Each row of a before or after table is a point. The points were changed in one or more steps. Then noise was added and the rows were shuffled. The steps act on how far a point lies along the listed directions, d1 being the first. What was done? A step turns or swaps two directions, mirrors them in a line or flattens them onto one, adds a multiple of one to another, or multiplies one. Angles are multiples of 10 degrees, from the lower direction toward the higher: turns from -170 to 170, lines from 10 to 170 but not 90. Use the fewest steps. Two steps may share a direction if one is a turn and the other turns, adds or multiplies; they go together, in the order done. Otherwise the lowest direction goes first.
In the rows, zero is written as 128.

Directions:
(1): [203 125 121]
(2): [127  55 147]
(3): [120 109  55]
Before, 8 rows:
[[156  45  93]
 [ 73 179 189]
 [ 89  89 123]
 [103 129 125]
 [ 99  96 111]
 [139 111  82]
 [127  95 118]
 [128 117 127]]
After:
[[129 119 121]
 [161  78 136]
 [ 69  99 110]
 [186  63  67]
 [136 104 101]
 [ 10 204 156]
 [ 83 122 139]
 [ 51 101 110]]
Steps: multiply d1 by 2; swap d2 and d3

Directions:
(1): [113 164 146  32 116 103 146 183]
(2): [190 136  78 130  57 149 185 134]
(3): [ 83 188  46 152 137 139  99 163]
(4): [198 106 128 145 174 130 103 211]
(5): [125 111 137  93 101 227  73 130]
Before, 8 rows:
[[ 93 136 130 127 123 101 124  68]
 [241  49 167 116 106 124 187 145]
 [ 69 155 130 100 119  52 184  80]
 [157 115 107 169  73 110 156 142]
 [ 70 156 119 156 143  73 152 129]
 [137 130 124 106 133 126 176 139]
 [ 82 163 118  47   7 216 155  67]
 [118 157 186 101 171  48 157 132]]
After:
[[ 88 151 117 154 153  75 141 154]
 [128 125 133 145 146 109 111 103]
 [147 154 128  26  48 208 137 179]
 [111 150 131  81 146  50 169 162]
 [137 137 132  85 133 124 187 146]
 [202  59 165 107  82 126 202 103]
 [157 108 103 191  70 119 156 126]
 [111 166 194  58 167  31 164 163]]
Steps: multiply d1 by 2; multiply d4 by 0

Directions:
(1): [185 166 110 148 135  80 233 110 155 124  82 157]
(2): [157 125 161  92 106 179 156 238 131 180 107 146]
(3): [ 97 110 154 211  90 144 101 120 218 156  77 138]
(4): [154 100 116 159 182 202 171 134 166  94 157  47]
(5): [104 159 216  80 168 142 144  66 126 177  90  88]
Before (12 x 12):
[[104 108 122 175 131 141  88 112 171 118 111 126]
 [163 152 148 140 125 139 190 140 166 151  90 124]
 [118 124 149 137 127 127 132 122 147 138 108 133]
 [105 130 140 131 130 115 112  78 135 119 135 104]
 [111 138 124 126 140 116 111 111 130 118 131 144]
 [103 102 126 142 127 133  82 114 118 129 155 113]
 [163 127 116 146 150 123 186 122 140  93 128 134]
 [113 118 129 167 122 136 112 172 164 136  98 140]
 [118 110 145 159 112 154  91 136 166 135 106 135]
 [101 129 150 144 124 158 104 134 155 140 122 118]
 [ 87 126 170  98 154 147  96  98 110 135 152  93]
 [107 113 115 137 100 103  84 136 111 118 151 146]]
After, 12 rows:
[[ 83  84 142 141 115 164  42 142 123 143 162 106]
 [104 136 143 131 135 130 107 115 144 134 118 140]
 [131 107 150 111 115 176  92 186 128 145 127 133]
 [ 98 118 158 142 110 139 102 110 160 141 118 110]
 [130 129 152 117 130 130 147 139 134 144 111 134]
 [ 86 109 150 124 100 127  60 134 115 141 144 132]
 [188 131  86 181 137  98 222 124 163  80 113 156]
 [117  97 133 147 116 175  88 186 158 140 113 133]
 [207 172 116 124 139 107 249 143 143 130  96 142]
 [ 57 104 177 110 140 168  41 107 117 140 164  86]
 [132 124 126 120 134 143 127 206 124 137 119 139]
 [104 122 150 111 125 174  93 170 127 141 143 115]]
Steps: multiply d1 by 2; turn d2 and d3 by -70 degrees; add -1 times d4 to d5

Directions:
(1): [179 122 133  69 107 118 165  74  90 183 147 176 216 150 159  92 137 102
  79 130 167 212 140 176]
(2): [172  96 142  56 131 148 104 167 132 112  62 148 178 181 104 167 109 127
 162 249 118 106 163  87]
(3): [ 93 115 153 138  73  49 109  99 167 101  84  78 169  83  57 116 162 111
 161 138  67 188 173 179]
(4): [174 128  61 175 106 150  48  78 147 167 162  80 161  50 138 176 146 104
  96 189 147 137  97  81]
Before:
[[116 133 117 140 135 136 115 140 125 113 142 148  78 113 142 138 121 133
  138  99 137  97 120 113]
 [116 127 131 142 141 144 131 167 144 104  99 114 103 151 117 146 121 154
  158 135 123  75 134 104]
 [148 119 130 132 146 144 121 141 128 118 122 142 147 142 126 124 112 126
  124 162 127 123 134 117]
 [205 117  40 177 124 186  16 114 152 151 161  78 143  45 145 206 122 130
  123 230 153  82  68  24]
 [ 88 129 136 128 150 137 141 164 140 105 139 131  69 131 142 133 115 130
  132 107 132  94 111 129]
 [153 115 110  96 136 142 128 145 116 130 133 151 137 140 143 145 113 148
  135 179 142  90 127 103]
 [153 135 123 117 149 163 121 150 110 112 124 124 125 134 144 132 109 127
  146 150 138  75 111  69]
 [ 97 130 133 131 136 121 159 129 132 104 131 153  99 136 132 115 129 144
  130 107 122 116 126 130]
 [117 125  92 158 116 134  70 104 164 103 111  82 130  66  86 177 143 120
  158 181 101 133 146 102]]
After (9 x 24):
[[ 96 129 131 121 162 154 143 173 132 107 143 141  61 141 155 142 105 136
  128 111 141  79 104 115]
 [152 117 125 131 148 151 124 139 125 120 129 148 143 147 132 121 110 126
  120 161 135 119 131 116]
 [122 134 112 135 144 154 118 147 114 117 144 157  67 129 155 144 111 142
  132 101 148  82 110 102]
 [ 99 128 132 129 142 126 160 133 130 105 133 157  98 139 134 116 126 141
  131 105 124 112 122 127]
 [169 137 114 110 171 189 130 160  93 126 138 143 119 153 169 135  98 130
  137 151 163  55  96  55]
 [226 119  36 168 142 210  21 121 135 160 175  99 139  62 170 209 112 134
  111 231 174  64  54   8]
 [111 115 105 155  94 103  62  93 176  95  93  65 151  54  62 176 153 110
  169 186  80 155 165 117]
 [125 128 130 136 148 149 133 171 135 110  99 123 107 159 123 145 116 158
  153 142 130  68 131  98]
 [167 119 103  89 150 164 135 147 104 141 146 165 129 154 165 142 105 152
  124 175 161  79 114  92]]
Steps: turn d1 and d2 by -10 degrees; multiply d3 by 2

Directions:
(1): [184 121 128 119 155  94 249  93 156 104 109  12 134 166 150  97 123 165
  54 148 100 145 190 197 140 156  85 169 169 138 132 109 115 153  88 220
 131 121 184 103  86 182 154 172 177 109 145 185 132 114 169  32 115 116
 110 138 166 129 134  94 113 137 118  85]
(2): [123 120 114  65 141  76 132  88 228 141  49 109  94 150 137 137  55 158
 129  99 148 157 140 130 112  96 141 156  77 152 102 124 108  74 126  87
 135  88 195  28 159 126  58  75 116 148 224 154 137 163  96 182  87 144
  64 102  48 153  65  97 131 127  99 151]
(3): [ 80  95  74 129 153 146 152 184  95 166  99 108 123 142  77 150 137 159
 151 194 114 114 129 186 128  53  97 188 157  70 208  64  94  92 133  95
  99 116 119 115 155 205 126  45  20 153 147 157  72 123 147  72 158  73
 158 110 130 118 109 206 134 172 167 164]
(4): [108 154 108 152 148  86 107 165 141  97  77 150 111 142 152  76  37  72
 113 113 117  96 214 134 174 105 118  85  46 167 181 229 179  85 132 168
 193 148 128  74 136 122 152 134  52 113  92  90 155 102 145  99 219 131
  88 132 197 121 131 147 123 203 154 142]
(5): [ 90 147  92  78  94 170 127 145 106 118 132 220 136  84 138 124 122 120
 105 171 168 161 186 107 113 120 108  92 167 145 119  97  41 153 144 180
 200 155 173  68  89  54  93  92 174 143 153 112  73 170 176  81 195  73
 131 161 152 113  88 173 108  58  24 130]
Before:
[[ 92 108  80 146 137 123 143 176  85 122 123 112 127 138 106 111 128 140
  109 185 136 114 145 157 144 108  93 150 153  94 193 109 133 113 141 127
  154 155 118 122 124 164 135  62  70 130 132 133 109 111 167  64 177  90
  156 123 157 122 118 188 117 174 171 127]
 [120 143 127 118 131  99 171 129 130 107 131 157 135 130 150 100 116 109
   87 142 117 147 181 121 149 146 123 124 132 147 120 155 116 152 151 191
  184 163 155 109  95  89 118 151 154 116 116 111 113 134 153  72 170 115
  114 148 187 120 118 135  98 115  94 104]
 [152 177 148 155 145  81  68 118 168  88  87 165  90 122 189  98  36  58
  134  68 146 107 173  85 146 136 130  64  33 176 122 235 195  88 131 140
  173 133 138  72 146  88 138 154  99  98 114  86 177 137 110 171 169 174
   81 130 154 137 137  84  98 166 128 133]
 [175 148 139  86 188  35 212  58 218  92  52  43 115 161 196  75   7 129
   37 108 112 164 231 157 156 168 102 134 100 193 116 180 146 118  93 224
  189 126 213  17  60 146 100 161 185 106 171 162 185 113 164  64 112 145
   41 133 108 152  93  50  99 149  76 115]
 [179 114 121  72 148 106 174  77 181 127 112  83 131 111 153 144 117 163
  105 134 134 158 148 154 125 154 131 167 162 156  95 103  91 144  89 168
  127 105 194  82 114 125  99 135 210 125 202 204 130 158 141 109  77 137
  101 113 105 138  91 104 134  78  62 111]
 [134 102 125  95 130 141 170 109 153 153 117  93 142 149 134 132 140 153
  140 125 111 137 118 152 131 129 101 151 124 109 124 126 121 126 118 104
  103 125 134 135 161 154 118 122 124 143 136 141 125 113 116 116 103 144
  117 120 102 120 136 127 117 141 107 110]
 [159 107 147 113  97 140 155  96 103 141 158  98 140 136 125 159 198 148
  132 126 129 144  86 153 118 165 105 148 208 117  93  68 113 151 112 110
   68 132 110 162 108 132 133 169 165 125 145 142 141 136 113 126  83 133
  144 129 117 129 135 119 119  78 128 107]
 [103 150 116  92 100 161  55 142 104 145 165 245 116  53 125 125 148 116
  136 119 188 129 127  80 127 114 147  75 134 128  98 108  72 137 146 110
  161 150 136 125 134  45 106  96 145 148 129  76 103 166 131 169 157 129
  116 125 134 126 101 169 130  66  62 143]
 [102 155  89 131 142 117 116 162 122 116 103 147 123 131 152 130 101 110
   96 127 122 120 198 151 146 130 121  80 108 172 137 156 121 127 132 186
  183 154 143 108 105  94 118 137 147  99 118 133 130 144 159  89 188 112
  110 167 191 109 126 134 130 124  89 124]]
After, 9 rows:
[[159 105 145 101 106 132 157  95 119 145 144  92 132 140 120 161 189 150
  131 123 127 148  86 156 116 158 107 154 202 117  97  65 112 141 113 103
   64 124 117 150 109 136 127 160 155 126 164 148 138 139 109 133  78 131
  138 124 100 129 121 117 119  81 127 108]
 [110 151 123  90  96 152  50 129 121 143 162 238 114  49 137 120 135 113
  130 103 188 136 124  70 126 123 153  70 124 142  81 122  76 137 145 109
  165 145 143 122 136  32 100 104 159 147 129  77 113 172 122 182 148 138
  105 122 126 126  98 152 133  58  53 135]
 [158 180 153 166 138  90  67 124 150  82 110 176 103 112 192  97  54  47
  132  69 145 103 174  82 151 146 129  53  44 175 125 240 199 102 130 155
  176 147 126  92 134  77 153 171 111  92  90  80 179 130 120 160 178 172
   93 137 176 130 152  88  94 158 132 124]
 [ 89 105  75 134 141 110 145 168 104 127 105 103 115 146 102 113 110 144
  109 179 139 119 144 161 139  98  94 156 144  94 192 107 132 102 139 113
  150 146 129 103 130 163 125  45  65 133 152 141 115 114 158  76 164  94
  140 119 138 125 105 179 124 177 171 130]
 [122 137 116 112 138  91 172 127 149 113 117 154 129 132 144 104 100 119
   86 143 118 151 180 125 146 134 127 137 122 147 122 153 111 139 152 184
  184 155 163  92  98  95 104 132 142 121 133 121 110 138 148  78 162 117
  106 141 171 130 108 134 101 126  96 113]
 [130 100 122 102 130 150 170 120 136 158 131 100 147 145 132 131 151 149
  139 130 111 131 119 152 131 127  98 148 133 104 131 121 122 132 121 111
  100 132 125 148 156 155 127 126 122 144 122 140 123 105 123 104 112 140
  131 121 115 116 149 135 118 147 113 106]
 [ 97 149  85 123 150 108 118 157 136 122  91 142 119 135 154 131  87 116
   95 126 126 123 197 153 142 124 124  89  99 172 140 153 121 117 126 176
  184 147 151  95 112  96 110 129 140 104 129 137 133 145 153  94 183 116
  106 162 178 115 121 135 136 125  89 130]
 [170 117 114  89 147 133 178 105 135 130 139  91 141 101 144 142 145 158
  107 153 126 144 146 158 130 156 117 162 186 142 112  95  89 160  87 185
  126 123 172 114 105 133 123 137 204 124 169 193 117 145 157  76  98 119
  128 125 133 122 107 130 131  81  72 108]
 [155 147 132 118 182  74 216  97 149  95  92  55 139 145 178  71  52 122
   42 149  96 153 231 167 162 168  85 130 142 166 148 163 140 139  94 246
  186 150 178  65  46 160 134 164 171 102 120 153 160  93 193  18 150 117
   85 145 158 133 122  95  95 150  95 110]]
Steps: add 0.3 times d1 to d3; flatten d2 and d5 onto the line at 80 degrees

Directions:
(1): [195 126  84 147 144 146 140 137 236  94 187  77 149 158  70 172 121  89
 123  94  91 137 166 121 148 132 141 142  93 137 146  76 228 145 186  83
 174 161 101 120 158 172  95 139  63 130  60  64 127 118 115 132 122 115
  93 176  86  74  94  84 106 130  63 191]
(2): [ 68 155 144 154 170  96 133  60 165 167  66  92 130 142 183 229 148 144
 126 139 182 184 137  60 152 144 123 124  57 100 100 144 114 168 198 108
 118 135  99 113 142 156  59  97 188 149  87 146 101 106  82  77  92 132
 127  93 136 146  67  83  96 190 144  44]
(3): [166  85 153 113 118 149 145 144 144 179  71 196  68  89 147 174 143 117
  35 102 124 145 121 211 186 159 192 138 145 128 122 133  85 114 165 133
 202 113 139 144 132 161 112 177 171 148 175 104 101 162  64  96 106 180
 111  82  68 154 149  86 139  33  58 147]
(4): [155 171 131  93 172 130 167 113 156 188 142 183 135 202 204  53 119 131
 158  92 114 127 150 123  60 185 100 139 196 151  67  98 166 169 137  88
 157  91 113 107 138 158  97 141 129 107 121 249  65 107 195 129 141 183
  86 161 147 164 115  94  93  69 113 125]
(5): [146 132  76 154 110  91 116 117 166 127 139 201  86  71  51 120 171 161
 156  93 124 119 164 101 125 135 104 100 161 121  90 111 146  63 192 118
 151 109 119 205 198 116  42 113 167 147 148  92 138 142 151 192 132 123
  76  50 221 154  82 181 145 112 205 146]
(6): [101  96 181 126 126  65  91 210 138 162 148  77 102 137 177 133 144 124
 103 114 141  55 162 181 100  28 152 105 149 150 138 124  93 190 137  73
  53 202 153 190 144 159 114 146 143 123 152 150 118 160 155 168 165  83
  26  84  96 109  86 113  71 155 114 129]
Before, 10 rows:
[[148 143 144  87 152 117 158 157  89 174 137 189 136 167 174  28 116 114
  183 136 111 115 132 149  55 169  96 125 211 140  91 109 113 138  83 148
  109  72 121 106  97 102 112 121 149 104 146 221  93 122 174 136 155 152
  123 151 188 162 139 129 120  96 148 125]
 [116  99 147 126 125 100 130 163 106 138  97 132  86 111 158 141 130 147
  103 129 147 122 146 174 116 116 156 131 147 144 109 149  75 156 138 111
  119 144 150 180 137 123 141 115 146 127 179 134 110 138 134 151 158 107
   81  89 113 150 118 111 139 121 128 107]
 [157 125  96 105 122 144 148 116 158 116 154 134 153 148 113 109  99 117
  147 116 112 123 130 123 133 159 118 135 140 127 115 119 157 111 110 128
  159 118 122 118 116 132 145 145 112 116 115 131 122 123 122 116 149 154
  138 159 134 122 140 148 126 111 102 152]
 [153 135 103 139 125 168 150 106 131 110 118 125 133 137 146 143 121 137
  155 145 135 149 126 132 140 180 119 170 106 124 123 113 156 120 123 129
  154 102 132  99 107 133 138 116 119 128 114 144 130 116  97 115 129 151
  162 164 107 126 124 126 135 124 100 138]
 [142 127 121 129 112 100 113 170 192 101 195  80 122 135  74 120 121 112
  129 102 101  98 156 118  99  57 121 122 125 149 133 112 186 157 168  73
   96 196 122 162 176 136  88 160  91 118  86  83 148 141 165 185 144  65
   42 122 116  94  71 121  82 165 132 167]
 [115 141 143 133 152 156 133  82  99 161  56 156 121 113 180 178 124 137
  102 155 154 164  91 112 152 156 134 128  80 106 137 176  70 134 141 152
  158 117 128  88  98 145 131 117 178 129 141 145 112 107  80  68  82 148
  185 120 113 148 138  89 149 114 132  84]
 [133  97 152 114 148 166 158 135 126 184  79 177 119 119 141 160 130 114
   67 129 117 148  97 183 164 179 166 149 123 103 140 149  82 143 123 143
  184  78 140 100 107 174 138 159 156 131 149 149  80 123  75  71 106 197
  149 125  73 154 148  90 145  55  61 131]
 [145 131 141 131 145 177 131 130 130 121 144  73 155 169 147 145 104  82
  119 129 133 143 110 130 123 103 161 135  91 134 146 120 123 180 110 121
  135 165 120 103  82 148 177 127  98 118 111 120 135 108 100 108 121 124
  159 170  50  75 144  85  97 131  72 144]
 [145 148 128 121 132 186 141  95 121  90 173  66 181 179 127 162  83  95
  132 139 107 167 103 104 154 159 143 142  49 131 119 124 179 128  91 130
  160 145 108  60  66 121 169 130  73 130  85 104 133  90  91  82 117 137
  214 219  70  81 150 101 111 153  76 129]
 [152  85 128 130  77 118  71 228 141  72 226  84 112  91  22  77 148 118
  139 114  99  38 155 167 116  17 139 110 152 139 191 101 127  98 135 116
   82 196 153 201 151 104 163 149  71 112 165  37 178 155 163 205 151  69
   30 121 126  85 104 168 119 142 137 223]]
After:
[[167 108 143 110 137 117 146 182 124 161 126 158 116 134 138 106 126  90
  129 131 105 111 138 177 116 149 142 123 172 130 119 107 113 125 121 146
  127 109 120 124 106 126 100 139 152 124 138 138 106 143 114 121 135 134
  106 131 139 138 136 111 117  97 107 150]
 [123 146 156 110 140 199 145  90  82  97 148  54 190 190 166 155  73  90
  122 158 111 176  78 114 159 162 150 151  46 132 129 144 149 142  53 150
  150 140 121  26  30 110 211 136  74 124  89 122 130  80  84  54 117 141
  249 238  44  86 181  94 112 155  60 107]
 [149 120 101 105 117 146 144 113 147 117 133 138 146 136 109 121 101 123
  135 124 121 127 125 126 148 156 124 131 128 129 114 134 141 105 108 136
  156 118 124 117 109 129 149 145 123 121 124 122 129 125 107 112 141 158
  151 149 127 123 149 152 134 115 102 146]
 [121 108 143 127 131  93 129 162 113 137 108 127  92 121 159 130 128 145
  117 124 141 121 157 165 101 117 150 133 153 149  98 142  95 165 141 101
  115 151 144 179 147 128 133 110 137 125 167 142 102 136 150 162 161 114
   75 100 122 147 109 110 131 125 129 106]
 [108 127 132 119  95  98 108 151 121 114 142 134 104 101  85 103 130 142
  131 124 124 111 124 107 106  78 110 108 140 126 121 150 124 118 140 120
   93 156 136 165 167  96 103 149 141 126 128 108 157 150 157 179 136  83
   78  83 161 137  93 159 116 160 182 130]
 [139 150 146 127 162 159 140 104 129 156  96 122 143 150 181 162 114 120
  110 142 135 150 111 114 135 147 136 138  83 120 142 152 115 166 140 130
  152 131 118  77  98 161 139 124 138 120 111 155 105  97 107  75  91 140
  158 166  92 119 132  72 128 119 102 114]
 [137 111 153 107 168 171 162 138 144 192 105 152 147 164 167 132 110 109
   91 122 104 144 106 174 134 186 153 153 130 113 137 136 113 172 112 128
  173  83 131  81 103 186 148 160 127 115 126 186  66 107 103  74 120 193
  139 164  63 145 141  75 123  63  53 128]
 [123 134 164 119 145 190 140 122  89 126 124  67 170 187 181 132  84  80
  122 150 141 150  89 135 119 110 161 140  95 136 146 140  97 197  76 137
  120 158 121  72  47 135 214 125  97 110 117 151 131  99 102  83 116 134
  188 197  34  80 170  80 104 137  64 116]
 [113 111 124 130  83 103  73 186  98  94 194 123 103  82  47  54 158 152
  169 131 120  56 143 125  96  44 113 100 168 126 160 121 101  86 130 134
   69 158 151 203 153  78 146 122 111 119 182  85 164 150 180 205 147  88
   51  93 183 129 104 195 126 153 196 169]
 [155 129 111 133 125 175 151 110 128 110 120 124 132 138 156 146 116 134
  146 147 130 148 122 136 145 176 123 173 102 124 131 116 151 122 121 131
  150 105 132  93  97 132 145 120 116 127 111 140 127 114  90 107 130 154
  167 172  95 124 128 120 134 125  88 142]]
Steps: flatten d1 and d6 onto the line at 110 degrees; multiply d2 by 0.7; flatten d3 and d4 onto the line at 40 degrees; multiply d5 by 1.6
